Rows are points. The points of each table are mixes of a few directions, plus a little noise. Count the directions of each table, and those that both share. Where both have some left over, give the other angles between the two spaces (their principal angles), to ten degrees, smallest first.
In the rows, 128 means zero.

First (5 x 2):
155	123
182	119
101	132
75	137
127	128
Second (7 x 2):
102	173
116	150
107	164
153	85
137	112
154	84
127	128
Directions: first 1, second 1, shared 0; angles 50

First (8 x 6):
151	187	67	188	137	162
138	152	103	152	131	141
158	136	83	163	145	106
130	104	138	115	131	103
106	81	180	78	120	104
102	116	169	94	115	142
109	123	157	105	117	143
130	125	127	128	129	122
Second (7 x 6):
107	143	153	99	113	146
94	142	154	155	113	231
134	128	126	107	129	93
125	124	123	169	132	177
144	122	117	107	134	70
145	119	113	124	136	86
147	117	109	134	140	92
Directions: first 2, second 2, shared 1; angles 50

First (10 x 11):
98	102	125	82	140	161	141	90	121	132	161
123	125	125	110	131	175	117	102	125	101	139
86	80	128	62	155	159	162	70	97	133	170
125	145	119	124	117	167	99	123	159	121	139
137	142	125	137	121	148	109	130	138	110	123
158	146	135	176	120	72	129	173	125	133	91
139	152	122	148	114	136	104	146	155	125	121
150	142	132	160	121	98	125	155	125	125	102
103	127	118	106	125	142	121	121	160	157	154
160	117	148	177	135	20	173	173	75	142	79
Second (11 x 11):
120	148	123	108	153	221	114	117	127	111	138
165	106	144	160	114	73	141	120	78	73	90
110	123	123	126	112	72	133	145	164	183	144
101	141	117	106	135	155	120	136	166	172	155
167	105	145	163	111	63	143	120	77	73	88
93	151	113	95	146	195	114	133	173	174	164
121	135	125	120	134	151	124	128	136	135	136
108	132	120	116	125	119	126	139	161	172	148
137	134	130	126	140	174	123	117	108	95	121
162	110	142	155	118	88	138	119	81	74	94
124	123	128	131	119	97	132	134	138	146	131
Directions: first 3, second 2, shared 1; angles 30

First (11 x 18):
135	160	131	149	133	150	119	119	129	138	146	118	128	146	136	119	113	139
124	109	124	109	115	113	133	137	116	126	121	141	136	122	115	154	137	110
127	151	136	158	163	148	118	115	162	132	124	103	112	131	155	66	117	162
173	119	124	137	90	118	178	110	117	93	143	148	122	114	122	181	125	129
127	103	118	111	123	106	136	132	126	127	108	138	126	120	115	150	145	107
89	153	146	151	197	158	78	133	174	151	114	85	116	134	165	7	115	173
127	84	118	95	108	92	147	138	116	116	106	151	132	107	106	170	151	99
128	123	108	114	118	114	125	131	114	148	116	138	132	146	103	178	144	87
110	171	129	160	182	159	87	120	162	163	117	89	115	160	150	59	118	145
144	93	120	102	87	99	161	133	102	106	128	159	137	110	105	193	141	103
128	142	159	126	93	153	127	142	91	108	185	141	158	122	134	133	98	156
Second (9 x 18):
141	150	141	125	141	143	130	140	119	151	105	131	126	112	146	134	104	148
110	97	110	131	110	106	125	111	142	94	163	122	131	150	103	120	164	98
103	85	103	133	103	97	124	105	146	81	175	121	132	159	93	116	177	88
141	151	142	126	141	144	130	141	119	152	103	131	126	112	146	134	102	149
139	148	139	126	140	143	130	139	119	150	106	131	126	114	144	133	105	146
121	116	121	130	121	120	127	122	133	116	140	126	129	136	119	125	141	117
155	174	155	123	155	161	132	153	108	178	78	136	124	95	165	140	76	171
151	167	151	123	151	156	132	149	112	170	85	135	124	100	159	138	83	165
91	65	91	135	91	83	122	93	155	60	198	118	133	174	78	111	200	69
Directions: first 4, second 1, shared 0; angles 70

First (10 x 32):
116	142	141	172	132	131	154	118	133	148	68	147	99	96	133	87	97	90	193	172	147	141	127	150	151	113	136	86	101	156	175	127
134	146	99	94	127	111	126	138	118	123	166	107	167	143	126	146	135	150	60	101	128	114	126	117	125	147	101	164	148	152	86	136
117	134	133	154	104	139	133	129	143	147	66	76	116	128	122	88	53	113	141	189	152	134	137	154	174	153	142	83	130	177	150	116
129	89	156	113	106	147	89	141	159	97	114	78	148	129	167	171	141	193	165	66	108	139	200	104	146	96	215	104	85	97	155	118
144	151	86	79	108	111	121	134	139	105	219	104	168	138	71	156	129	133	83	92	116	122	104	133	127	172	101	212	139	129	86	150
122	128	138	160	165	127	153	114	92	158	106	198	84	132	136	95	148	84	119	180	138	120	83	132	92	118	78	106	162	117	122	120
133	129	118	105	124	122	119	134	129	116	156	116	150	135	127	149	141	148	104	98	120	124	135	118	125	131	129	151	129	126	111	133
123	79	178	173	146	160	121	112	118	142	90	182	53	141	132	108	146	96	178	182	120	135	103	133	93	109	140	77	149	54	155	103
127	137	122	120	143	116	133	131	117	128	129	142	145	122	155	137	153	142	112	101	128	123	140	113	121	108	121	130	120	141	121	133
134	146	108	109	125	115	131	130	133	116	167	131	151	119	112	143	139	131	125	97	123	128	125	126	128	132	120	166	116	133	119	143
Second (11 x 32):
119	132	132	143	125	130	133	132	124	147	78	101	126	134	149	104	93	129	112	162	146	125	140	133	149	133	128	89	139	167	132	117
135	156	116	128	156	107	155	115	124	114	175	214	130	80	117	140	189	100	189	79	117	138	108	126	100	89	113	176	80	106	149	158
129	142	115	127	109	127	132	128	141	128	135	102	132	126	95	116	92	113	131	147	135	131	117	147	149	156	124	142	129	148	128	133
116	136	120	135	160	116	144	135	74	172	78	130	129	166	183	98	122	133	11	178	155	98	114	112	111	136	61	85	201	182	76	108
130	121	135	129	82	145	111	130	177	108	125	68	130	114	89	131	77	131	194	128	124	148	152	151	175	148	187	130	89	126	166	130
141	129	115	106	107	129	117	126	152	102	194	122	136	125	70	149	130	120	150	105	111	136	110	140	127	153	135	185	117	95	124	143
133	101	139	121	88	152	98	131	161	113	137	68	121	148	87	135	87	137	144	143	119	137	135	143	151	164	167	130	133	102	134	118
122	101	154	148	150	140	125	125	106	144	94	156	97	146	161	119	148	128	116	153	128	122	124	116	102	110	123	86	154	102	126	109
115	111	142	125	170	121	124	142	77	153	67	132	144	161	240	135	168	184	30	115	139	101	167	79	102	86	109	64	168	156	91	103
134	156	111	121	137	111	146	121	134	113	168	171	141	91	111	139	158	111	171	88	121	137	119	131	122	110	122	172	87	126	143	154
134	123	131	124	125	131	124	123	138	114	157	145	122	119	107	141	145	121	160	110	115	135	121	130	119	124	138	150	112	97	138	135
Directions: first 5, second 5, shared 5

First (8 x 32):
133	109	140	133	127	126	106	127	120	149	142	148	130	137	149	113	130	125	141	121	125	134	132	95	138	129	174	156	137	122	107	115
125	134	123	126	135	149	138	130	136	102	120	117	127	119	118	127	127	139	123	123	123	125	133	148	123	115	90	117	110	133	135	146
126	155	114	122	113	78	150	123	125	149	117	113	125	131	108	163	128	105	113	156	146	124	107	149	120	159	124	96	153	128	154	109
128	108	137	132	145	182	114	133	135	96	133	135	130	121	140	97	127	153	138	101	110	130	148	121	132	94	111	149	98	131	109	154
126	126	128	128	139	161	130	132	136	99	124	122	128	120	125	117	127	144	128	115	119	126	138	140	126	108	96	127	106	132	127	149
131	104	141	133	137	159	106	131	127	123	140	145	131	129	148	101	129	141	142	107	116	133	143	103	136	109	148	158	116	126	104	135
132	155	118	123	90	7	140	116	107	216	128	131	126	151	119	183	130	70	117	181	165	129	86	115	128	203	205	105	203	117	152	61
124	134	122	126	139	161	139	132	139	91	118	114	127	116	116	123	126	145	122	119	120	124	136	154	122	108	76	115	102	135	136	154
Second (10 x 32):
136	118	138	131	108	67	109	120	108	196	145	154	130	149	148	137	131	96	137	145	143	135	112	81	139	166	222	150	176	116	114	79
137	117	139	131	106	61	105	121	107	203	147	156	130	152	150	138	131	93	138	147	145	136	111	77	140	169	230	152	180	114	112	76
134	120	136	130	111	78	112	122	112	183	141	149	129	146	144	136	130	102	136	143	140	134	115	90	138	159	204	146	168	119	117	89
128	128	128	129	128	128	128	128	129	127	128	128	128	128	128	128	128	128	128	128	128	129	128	128	128	128	127	128	128	128	128	128
125	132	125	127	134	145	134	130	133	108	123	121	128	122	122	125	127	137	125	122	124	126	133	141	125	118	102	121	115	132	132	141
124	133	123	126	138	158	138	131	137	95	120	115	127	117	118	123	127	144	123	120	121	124	135	151	123	109	83	118	105	133	135	152
126	130	127	128	132	140	132	130	131	115	125	123	128	124	124	125	127	134	126	126	125	127	131	136	126	120	111	124	120	130	131	137
120	139	118	125	150	197	150	136	150	51	109	99	126	104	105	117	125	164	117	109	111	120	147	179	116	85	24	104	75	142	143	182
126	130	125	127	134	145	134	130	133	109	123	121	128	122	122	125	127	137	126	124	123	126	133	141	125	117	103	121	115	131	132	141
123	133	122	126	140	163	139	132	139	89	118	114	127	116	116	123	126	146	123	118	120	124	137	154	121	106	75	115	101	135	136	155
Directions: first 2, second 1, shared 1

First (11 x 32):
79	109	172	144	124	94	107	107	142	136	91	139	185	161	177	152	110	114	135	97	117	126	198	176	93	94	127	186	151	122	116	152
123	92	97	160	116	113	130	127	150	141	125	133	135	97	114	183	117	117	129	166	143	123	132	116	140	143	119	108	117	146	128	135
151	170	147	93	126	147	169	119	89	132	147	114	119	156	140	72	153	165	133	107	118	132	92	132	119	127	142	118	117	120	111	109
185	180	160	81	146	163	158	159	90	120	188	162	106	139	135	61	176	149	137	108	102	115	131	129	133	119	140	142	123	105	127	113
56	95	145	155	130	92	63	110	162	117	59	112	163	155	151	160	81	90	115	98	130	142	178	162	101	101	120	176	164	121	138	157
155	156	120	122	118	137	172	144	89	146	158	130	115	155	138	107	149	144	121	133	123	134	123	146	122	121	149	120	112	105	109	122
81	127	132	141	131	110	83	126	131	116	80	103	132	174	146	123	95	99	102	96	128	151	157	163	103	99	135	162	156	99	136	146
146	79	78	159	115	123	145	123	164	144	145	140	125	49	85	200	126	130	144	199	154	111	94	75	166	175	106	70	98	177	133	123
138	150	145	94	137	149	131	112	122	112	129	110	115	124	117	83	138	152	136	108	126	127	81	104	133	140	123	114	128	142	132	108
163	165	144	95	140	154	142	146	101	118	160	138	105	137	126	76	154	142	128	111	114	124	115	123	132	126	136	131	126	113	130	114
131	81	68	165	125	123	108	137	169	126	127	128	108	63	78	191	109	107	125	186	155	124	105	81	164	165	108	83	115	159	150	129
Second (11 x 32):
135	164	131	114	114	133	173	120	81	145	133	104	123	178	150	91	141	155	118	111	123	145	108	157	107	115	152	120	118	105	100	119
139	132	122	115	106	133	190	83	114	150	132	98	137	111	121	124	142	182	150	145	141	126	52	101	132	160	127	70	94	169	99	101
120	88	124	143	143	124	81	135	180	111	123	154	132	71	103	169	114	101	140	148	134	109	147	95	152	143	101	134	139	155	158	137
143	150	124	107	98	137	213	77	90	159	134	85	135	136	132	105	149	196	146	137	139	133	40	115	121	154	138	66	88	159	84	96
123	149	135	130	139	125	102	164	109	120	128	138	117	177	149	106	124	98	101	102	113	142	182	171	110	91	146	174	151	76	134	146
126	151	134	126	133	128	119	151	105	125	129	130	120	173	147	105	128	113	107	107	117	141	162	164	110	99	146	159	143	86	127	138
134	96	117	127	116	130	156	83	158	137	128	117	143	58	97	160	131	165	164	165	148	107	59	69	154	179	102	69	100	199	122	105
120	73	121	146	143	123	78	126	196	108	121	157	137	44	91	184	112	104	150	160	139	101	136	76	163	158	90	122	134	176	162	133
126	140	132	129	133	127	117	146	117	124	128	133	122	156	140	115	127	113	113	114	120	136	156	151	118	108	138	152	139	99	131	137
122	124	130	135	139	125	95	150	138	116	127	144	124	132	129	133	121	101	118	121	122	128	166	138	128	114	127	155	144	111	144	141
119	143	136	136	146	124	83	174	120	112	126	149	116	172	146	114	119	82	99	100	111	140	201	172	113	86	142	187	160	71	146	153
Directions: first 5, second 2, shared 2

First (11 x 32):
137	129	161	116	140	105	168	144	136	117	182	139	117	106	121	105	168	131	119	96	173	123	114	85	161	178	117	99	45	97	134	148
109	128	123	110	134	134	110	103	117	124	109	133	132	118	108	125	74	122	136	136	126	113	134	137	126	101	132	146	171	141	156	121
107	104	126	113	141	131	70	98	118	120	121	121	118	128	124	107	98	127	165	123	109	160	126	131	126	121	146	136	163	119	175	145
123	114	154	102	134	97	167	119	119	122	155	131	142	103	109	119	112	124	87	87	195	115	116	112	148	140	128	99	83	122	150	133
135	64	113	104	147	144	35	111	123	125	138	120	139	172	108	125	134	124	198	154	89	175	106	183	94	143	153	134	173	152	126	119
142	156	115	139	137	169	99	154	150	122	134	149	98	144	124	123	169	132	204	187	57	111	135	123	126	151	111	163	144	126	95	120
121	151	143	133	114	101	197	127	121	132	123	126	139	97	136	134	105	127	55	90	185	103	136	103	147	112	120	109	94	120	139	132
140	132	95	159	113	156	96	139	134	142	92	117	130	164	149	154	144	131	148	169	68	143	138	165	94	106	132	150	179	150	88	111
127	197	142	156	115	124	204	154	142	127	127	142	103	91	150	124	145	135	92	119	140	86	149	67	163	129	100	131	82	96	123	141
158	101	108	128	120	140	124	144	130	143	127	126	164	169	112	167	150	123	124	161	122	120	115	191	89	127	129	127	146	178	60	85
111	132	128	150	111	106	140	113	116	135	100	103	126	116	167	126	108	133	80	87	143	159	140	111	132	100	141	115	129	108	162	154
Second (10 x 32):
128	127	127	128	128	129	127	128	128	128	128	128	128	129	127	128	128	128	128	128	128	128	128	128	128	128	128	128	127	128	129	129
129	130	129	130	127	126	132	129	128	129	128	128	128	126	130	127	126	126	126	126	133	126	128	126	129	128	129	127	128	127	127	129
126	117	123	119	133	134	110	124	130	121	127	127	125	138	122	133	137	133	139	135	108	142	125	139	123	128	125	131	129	129	129	127
138	186	152	179	104	93	217	149	116	164	131	131	146	79	158	106	83	105	72	88	234	62	147	73	155	127	143	110	119	123	121	138
117	62	100	71	155	168	26	103	141	86	125	125	107	184	94	154	179	156	192	174	7	203	107	190	97	129	110	149	138	134	136	117
120	80	108	87	148	157	53	110	138	98	126	126	113	169	103	148	166	148	174	162	39	183	114	174	106	128	116	143	135	132	134	120
122	95	114	100	141	147	78	116	135	108	127	126	118	155	110	141	153	142	159	151	69	165	118	159	113	129	120	139	134	131	132	123
132	153	139	149	117	113	166	138	123	144	129	129	136	107	141	119	109	117	104	111	174	99	136	105	140	128	134	120	124	126	125	132
131	152	139	149	118	113	166	138	122	143	129	129	135	107	141	118	109	118	105	112	172	100	135	105	139	127	135	120	124	126	124	132
136	178	149	171	108	99	202	146	118	158	130	131	143	87	153	109	91	107	81	95	217	73	144	81	151	127	141	113	121	124	122	136
Directions: first 5, second 1, shared 0; angles 30
